Rows are points. Each copy is the shape, with its points in the same order, turned, moved and blurred by noise. Some copies are also mirrored. Which?

Shape:
[[ 0.23  0.31]
 [ 0.07  0.27]
 [-0.17 -0.20]
 [-0.25  0.06]
 [-0.07 -1.03]]
Copy 1 (5 x 2):
[[ 0.23  0.40]
 [ 0.22  0.27]
 [-0.16 -0.04]
 [ 0.11 -0.04]
 [-0.97 -0.16]]
Copy 1 is: mirrored
Copy 2, 5 rows:
[[ 0.07  0.62]
 [ 0.19  0.52]
 [ 0.30  0.04]
 [ 0.44  0.24]
 [ 0.02 -0.77]]
Copy 2 is: mirrored

Shape:
[[-0.30  0.11  0.37]
 [ 0.24 -0.11  0.06]
 [ 0.17 -0.40  0.39]
 [ 0.07  0.05  0.02]
 [ 0.19 -0.54  0.44]
 [-0.65  0.04 -1.24]
 [ 0.07 -0.01  0.38]
 [ 0.07  0.18  0.32]]
Copy 1:
[[-0.36  0.07  0.43]
 [ 0.03 -0.12 -0.04]
 [-0.04 -0.40  0.19]
 [-0.17  0.15  0.04]
 [-0.03 -0.56  0.24]
 [-1.01  0.37 -1.05]
 [-0.07  0.02  0.33]
 [-0.01  0.17  0.38]]
Copy 1 is: only turned
Copy 2 (8 x 3):
[[-0.22  0.02  0.31]
 [ 0.25 -0.30  0.09]
 [ 0.20 -0.49  0.44]
 [ 0.23 -0.04  0.08]
 [ 0.09 -0.64  0.40]
 [-0.25  0.31 -1.17]
 [ 0.08 -0.16  0.42]
 [ 0.10  0.11  0.40]]
Copy 2 is: only turned
Copy 3:
[[ 0.24  0.33  0.50]
 [ 0.35  0.06 -0.08]
 [ 0.63 -0.15  0.19]
 [ 0.19  0.20  0.02]
 [ 0.70 -0.28  0.22]
 [-1.23 -0.09 -0.05]
 [ 0.50  0.23  0.23]
 [ 0.41  0.38  0.17]]
Copy 3 is: only turned
Copy 4 (8 x 3):
[[ 0.12  0.18  0.47]
 [-0.14 -0.32  0.06]
 [ 0.08 -0.51  0.36]
 [-0.16 -0.07  0.05]
 [ 0.22 -0.59  0.40]
 [ 0.29  0.58 -1.13]
 [-0.11 -0.18  0.40]
 [-0.20  0.00  0.34]]
Copy 4 is: mirrored

Shape, 8 rows:
[[ 0.86 -0.06  0.43  0.14]
 [ 0.57  0.61  0.20 -0.34]
 [ 0.76  0.25 -0.26  0.16]
 [ 0.10  0.28 -0.19 -0.04]
 [ 0.28  0.47  0.32 -0.29]
 [-0.28  0.35  0.14 -0.10]
 [-0.04 -0.40 -0.33 -0.49]
 [ 0.59 -0.61 -0.21  0.45]]
Copy 1, 8 rows:
[[ 0.28  0.17 -0.66  0.34]
 [-0.42  0.64 -0.37  0.19]
 [-0.41 -0.14 -0.55  0.23]
 [-0.38  0.00  0.07 -0.09]
 [-0.23  0.57 -0.05  0.10]
 [-0.18  0.32  0.45 -0.06]
 [-0.09 -0.01 -0.04 -0.84]
 [ 0.27 -0.67 -0.56 -0.08]]
Copy 1 is: only turned
Copy 2 (8 x 4):
[[-0.63  0.60 -0.17 -0.56]
 [ 0.33  0.60 -0.29 -0.70]
 [-0.20  0.20 -0.66 -0.44]
 [ 0.18  0.16 -0.25 -0.04]
 [ 0.25  0.58 -0.07 -0.31]
 [ 0.41  0.37  0.15  0.18]
 [ 0.11 -0.55  0.22 -0.13]
 [-0.87 -0.20 -0.31 -0.10]]
Copy 2 is: mirrored
Copy 3, 8 rows:
[[ 0.00 -0.20  0.46  0.80]
 [ 0.11  0.16  0.78  0.04]
 [ 0.47  0.29  0.26  0.48]
 [ 0.17  0.20  0.05 -0.10]
 [-0.12  0.06  0.57 -0.04]
 [-0.34  0.14 -0.02 -0.27]
 [ 0.39 -0.53 -0.24 -0.26]
 [ 0.41 -0.27 -0.40  0.84]]
Copy 3 is: only turned
